Every row gives one point. Before rounding, the points of a table are all equally far from one centre. They may lie mostly on one side of it. Where is the centre, to within rounding?
In the rows, 128 means zero.

Points:
[[194  91]
 [134  85]
 [115 156]
 [180 178]
 [112 111]
 [145 179]
 [203 101]]
Centre: [160 130]

Points:
[[194  66  78  67 146 103 147  66]
 [136 136 146  90 138 147 111  89]
 [203 120 149 171 147 117 111  79]
 [150  62 190 154 145  98 106  51]
 [184  50 126  45 108 110 155  54]
 [133  81 148  58 127 101 134  39]
 [211  76 111  75 134  76 121  62]
 [163 128  74 187 109 119 140  92]
 [ 94 107 136 108 109 177 138  90]
 [124 120 117  99 116 141  82  85]
 [171 123 186  82 122 131 131 128]
 [ 95  92 190 118  85 129 130 128]
 [194  79 116 196 118 153 117  67]
 [170  78 143 130 173 108  97  43]
 [212 117 128  91 123 156 167 127]]
Centre: [156  70 129 128 111 111 149  99]

Points:
[[119 158 132 195 127 146 146 106 175 217  84  79]
 [ 79 106 147 130 135 108 194 128 162 169 136 140]
 [158 115 141 205 166 166 165  86 163 159 109  79]
 [129 191 124 107 113 102 115  86 224 198 103 106]
 [153  89 106 142  98 180  61 116 209 167 108 139]
 [ 76 162 117 107 169 147 111 131 186 177  66  81]
 [175 145 112 168 133 188 133 135 210 172 167  50]
 [165 169 144 199 168 139 149 130 166 149 104  44]
 [208  99 101  97 142 141 139 175 200 171 140 150]
 [119 135 145 122 161 239  99 136 194 166 131  80]
 [226 198 171  90 102 146 112 122 158 141 113  95]
 [ 93 196 112 156 168 185 124 118 220 141 152 114]
 [154 157 163 116 117 175  93  42 183 204 130 122]
 [110  99 114 124 150 152  52 102 158 105 140 139]
 [137 175 128 182 160 164  43 121 180 170 108  82]
 [ 92 195 120 125  87 141  79 114 132 170 170 126]]
Centre: [147 146 137 130 131 147 125 129 165 152 124 118]
